Each row is a point. To make a cloud, some directions were put in groups of two or more. Within a group, all points are equally far from the middle, so they leave a hole (a ring in 2 directions, a hollow ball in 3). The other directions are filled evenly. Then the cloud was stretched, turned, moved and blurred a little. How many holes are there, and how many directions does each take, smallest first?

Cloud (22 x 3):
0.2  -2.6  2.3
-2.9  0.4  -0.8
-2.0  3.0  5.0
2.5  -0.8  1.2
2.7  4.5  0.1
-4.2  0.0  3.1
-3.9  0.2  4.1
-3.5  0.7  0.3
-1.3  -2.5  -2.5
-4.0  -1.0  1.3
3.5  -1.2  -1.7
-3.0  -0.8  4.2
3.6  0.9  -2.7
-3.4  0.7  4.6
-3.4  1.7  4.7
0.7  4.7  -0.9
1.5  1.8  3.3
3.5  2.8  -0.2
-0.2  -1.8  -3.3
0.1  1.8  -2.7
-0.3  5.6  1.2
-1.6  -0.9  -2.3
Holes: 1 (3)

Cloud (27 x 4):
-1.3  -0.9  -5.8  -0.1
-2.3  3.9  -3.5  0.1
4.2  -3.2  -3.9  0.8
-0.1  3.2  -0.8  5.0
1.5  3.9  -0.6  3.5
-0.1  -1.6  2.3  -0.5
1.6  -4.2  -1.5  3.2
3.6  -3.3  -4.3  1.6
1.1  3.5  -2.0  -1.5
1.1  -0.8  -5.7  2.6
-1.1  1.4  0.6  -2.6
-0.4  -3.7  -1.3  3.6
-0.6  -3.6  0.5  -1.2
1.9  3.9  -0.9  2.9
0.3  -1.4  2.5  0.1
4.1  -2.4  -4.1  -1.2
-5.0  1.1  -1.1  1.8
-2.9  -0.4  -4.9  -0.1
1.4  -1.2  2.5  1.1
-0.6  -4.3  -0.7  2.5
-2.9  2.9  2.5  1.4
4.0  -3.5  -2.8  1.8
4.1  1.6  -1.1  0.6
-5.1  1.9  -0.6  1.8
4.1  -3.1  -1.2  1.7
-1.6  -2.5  -1.3  4.2
1.6  -0.8  -2.3  -3.5
Holes: 2 (2, 2)

Cloud (54 x 6):
3.8  4.5  4.3  3.1  -1.5  -2.7
-5.2  0.7  1.9  2.0  -0.3  -0.8
-2.4  -3.3  -3.9  -2.6  -1.6  0.0
-1.0  -2.5  -0.8  -4.6  -2.2  2.5
4.0  -1.9  3.5  0.3  -1.1  -2.4
1.4  4.3  -3.0  -0.2  1.8  -0.5
1.1  2.3  0.4  -2.8  1.1  2.0
2.7  4.5  5.6  3.5  1.2  0.4
2.0  1.8  -1.9  -1.3  -6.0  1.8
1.3  0.4  -0.2  -1.6  1.8  -3.9
2.8  -0.8  -1.5  -3.5  -4.4  -0.1
-2.5  3.9  -0.5  0.9  -1.7  -1.4
-2.0  3.8  -0.5  2.5  -5.2  1.8
0.7  4.4  2.1  0.8  1.9  -1.8
4.0  -1.1  1.4  2.5  -2.1  -3.4
4.5  -2.8  3.1  -1.2  0.9  -1.8
1.2  -1.9  -3.8  -4.5  0.0  0.5
5.7  -1.6  -1.3  -0.3  -2.7  -2.7
-1.4  2.6  3.2  4.9  2.8  0.2
-0.4  3.4  3.8  1.7  5.4  0.1
5.6  -1.0  -1.1  -1.0  2.4  -0.8
-3.5  -2.9  0.3  -1.3  -3.3  0.4
0.8  2.9  0.0  -2.1  1.5  -1.7
1.3  -2.9  -0.2  1.2  -6.0  0.5
-3.5  1.3  4.9  1.8  -1.9  3.4
4.4  1.0  2.8  -1.5  4.1  -1.0
-4.5  0.0  5.2  1.9  -1.7  1.1
-3.0  4.0  2.8  2.7  -0.3  1.7
1.4  2.4  3.8  5.4  1.7  0.1
5.8  3.6  -1.2  0.7  -3.4  1.3
-1.0  -5.2  1.9  -0.3  0.6  -0.1
1.1  -0.3  -1.3  -2.3  -2.7  -2.7
4.6  -2.8  -2.4  0.0  -1.7  -0.6
-0.1  -1.9  0.7  -4.6  -4.8  1.7
-2.1  1.9  0.7  2.4  3.8  2.2
1.6  -4.7  0.3  -2.3  -0.4  1.7
2.4  -3.3  0.5  -2.8  -5.7  0.0
-0.7  -1.2  2.1  -3.2  1.7  -2.8
-0.9  3.0  -2.5  2.2  0.5  2.1
0.0  3.7  0.1  1.1  -0.8  2.7
-0.6  5.5  0.6  3.3  -4.3  1.9
-5.3  0.8  3.1  -1.1  -0.7  2.0
3.3  -3.3  -2.5  -2.5  -1.0  -2.2
-3.5  -0.1  5.0  3.2  -0.2  0.9
-0.5  0.9  0.6  -1.3  -4.7  -1.7
-1.1  5.2  1.1  3.2  3.1  -0.7
2.3  -3.1  1.1  1.5  -5.3  0.4
-3.2  -2.0  -1.7  4.1  0.2  -1.7
1.7  -3.2  0.6  0.1  -1.3  2.3
2.7  -3.4  1.6  -0.2  1.5  1.5
-3.5  0.9  1.6  3.4  -4.3  1.2
-0.5  1.5  1.3  -3.5  -2.8  2.7
0.7  4.0  -0.2  5.7  3.1  -4.1
-2.2  2.1  0.3  0.6  -4.7  -1.4
Holes: 1 (4)

Cloud (79 x 8):
-1.6  -2.0  2.9  1.7  1.7  -0.8  -1.2  4.9
-0.9  -3.6  2.9  4.3  -1.7  -1.8  -0.8  -0.5
1.3  4.4  -1.8  1.3  -1.7  -3.8  2.7  -2.6
-1.5  1.0  1.1  0.7  0.7  0.3  -1.5  -4.1
-3.3  1.6  4.5  -1.3  -6.1  -0.4  -0.4  -0.1
-1.7  -2.4  2.0  -2.4  3.1  2.8  -2.2  3.3
2.8  -0.3  -1.8  -1.7  1.7  -2.0  3.9  1.1
-1.5  3.6  0.9  4.2  0.3  1.0  1.7  0.3
4.5  1.0  3.0  0.5  0.7  -3.4  4.8  -1.3
-1.5  3.1  1.5  4.2  -2.6  -4.8  1.2  0.3
-1.1  -0.3  2.2  1.0  -6.3  -1.4  3.5  -4.1
-0.8  3.2  0.7  3.6  -3.8  -4.8  2.4  -0.9
0.2  1.9  -3.2  1.6  -2.3  -7.7  1.3  -0.6
0.6  1.7  2.4  1.3  -1.9  4.7  -1.7  -1.3
-5.6  0.0  -1.3  -1.7  -1.1  -6.0  1.8  -1.1
0.2  -3.0  -0.8  -1.8  -2.1  -7.1  -2.0  -1.5
5.9  -2.8  -1.0  -1.0  -2.1  0.4  1.2  -1.7
0.6  1.1  5.0  -0.6  -3.1  3.0  0.9  3.1
-1.5  2.1  3.3  -2.3  -1.4  -1.3  -4.0  -0.4
1.1  1.9  -3.6  -1.9  0.0  -5.3  3.3  -2.7
1.9  0.3  -0.1  3.2  -4.2  -2.9  -1.7  -5.1
0.8  -2.9  3.6  -1.2  1.1  2.2  -1.6  1.5
1.6  4.1  -1.3  -3.2  -0.5  -4.0  3.0  -2.4
0.0  -3.1  0.2  2.5  2.4  1.7  0.2  -0.4
4.9  4.1  1.9  1.5  1.3  -7.0  0.5  -1.5
0.2  -1.2  -0.3  -2.5  -0.3  1.8  4.5  1.2
-2.3  3.3  -1.8  -2.5  -4.2  1.9  0.3  -0.9
5.3  -1.4  1.7  -0.4  -2.5  0.8  -1.0  2.8
1.9  -5.8  -1.2  2.2  -1.7  -2.7  0.1  -2.5
-0.6  2.9  3.0  -2.6  -5.5  -2.1  -1.1  -0.1
0.6  -3.2  2.0  1.6  -5.4  0.1  3.0  -4.2
-0.9  2.0  -2.4  0.3  1.1  -1.8  -2.3  -2.3
-1.9  -1.8  2.9  3.1  -4.6  0.9  -0.9  -2.2
-0.9  2.3  -2.6  3.0  -1.2  -5.2  -3.0  1.8
0.5  1.5  -2.7  -2.7  3.0  -2.8  1.4  0.7
-6.6  1.6  -1.2  -1.1  -1.7  -3.6  1.1  1.3
1.6  -2.4  2.9  4.6  -4.9  -1.0  -1.3  -0.8
0.7  1.8  0.6  4.0  -5.1  -2.5  -4.0  -1.2
0.9  -2.4  -2.3  -2.4  3.2  -2.1  -0.3  -1.7
-1.8  0.0  0.5  0.4  -5.4  -1.7  -1.0  -4.6
0.0  -0.3  1.1  7.0  -0.5  1.3  -2.1  0.7
2.8  0.8  4.3  2.8  1.1  -2.3  -2.1  0.3
0.1  2.1  0.1  -4.6  -1.7  0.5  -2.1  -2.2
2.2  4.1  -3.0  0.8  2.6  -1.3  -3.5  1.2
1.7  -1.4  -3.8  0.2  1.2  -4.4  3.2  -1.0
-1.1  1.7  5.3  0.3  -4.4  1.4  1.4  3.1
3.4  2.2  -1.1  -0.2  0.3  -9.1  -1.4  0.5
1.0  -2.9  4.3  -0.6  3.2  -2.0  0.9  -0.9
2.2  0.7  -1.7  -2.8  1.4  -3.6  -2.1  -3.7
-3.1  -3.5  -2.5  -1.8  -0.8  -1.0  -1.4  -2.0
1.6  2.2  -0.1  -4.6  -3.7  -5.1  1.4  1.0
1.0  0.7  0.2  -4.1  -2.2  1.7  0.3  4.4
-3.3  -1.4  0.7  -1.5  1.5  -3.2  -0.4  4.6
2.4  1.1  0.6  6.4  1.7  2.6  -2.0  0.8
-2.8  -1.0  4.6  0.0  -4.3  1.4  2.6  3.9
1.3  1.6  -0.6  -3.5  0.2  -1.4  1.9  4.2
0.6  -1.4  1.7  1.7  -2.5  0.3  0.1  -5.5
0.0  1.1  -2.1  -4.7  2.3  -4.9  3.1  -2.0
2.5  -0.1  -0.4  -1.6  1.9  -5.1  1.4  3.2
-0.6  -0.9  -0.5  -5.4  1.0  0.0  -2.5  -0.8
-0.3  -4.3  -0.9  -1.4  -3.8  -1.8  5.9  -2.0
0.0  4.7  -1.6  -3.6  0.1  -0.6  0.9  3.0
2.1  -1.9  0.3  0.3  -4.3  -4.4  3.3  2.8
3.7  -0.4  3.6  3.9  -2.8  -5.2  -2.2  -2.1
0.5  1.8  4.3  3.2  0.6  -3.0  1.0  2.8
2.3  -2.9  0.3  2.7  -5.2  -2.5  5.0  -1.0
0.6  0.2  0.7  4.3  -2.1  -1.9  -1.8  -3.9
-3.0  -3.4  -1.8  -2.9  -3.8  -2.3  5.0  -0.8
2.1  1.4  4.0  -1.7  -2.3  1.0  3.2  -1.6
2.1  -1.8  1.2  -2.1  -1.3  1.3  5.0  -0.8
-5.0  1.4  -1.6  -0.6  -1.7  -3.9  0.6  2.9
-3.1  0.7  -3.4  0.2  -0.3  -3.8  1.0  0.6
-0.8  3.3  -4.4  2.6  -0.4  -2.6  -0.6  2.5
0.2  4.3  2.4  1.5  1.0  -3.5  -3.5  1.8
-1.9  2.7  4.6  -3.3  -2.3  3.4  1.5  -0.6
-1.4  3.2  5.2  -1.7  -2.8  -0.6  2.4  1.1
-4.1  1.5  -0.4  -1.5  -6.7  -0.3  -1.6  0.5
-0.2  2.1  0.3  2.9  1.2  -1.0  -1.1  -3.0
-1.5  0.1  -3.2  -3.6  -3.0  -2.6  3.9  -2.0
Holes: 3 (2, 2, 2)
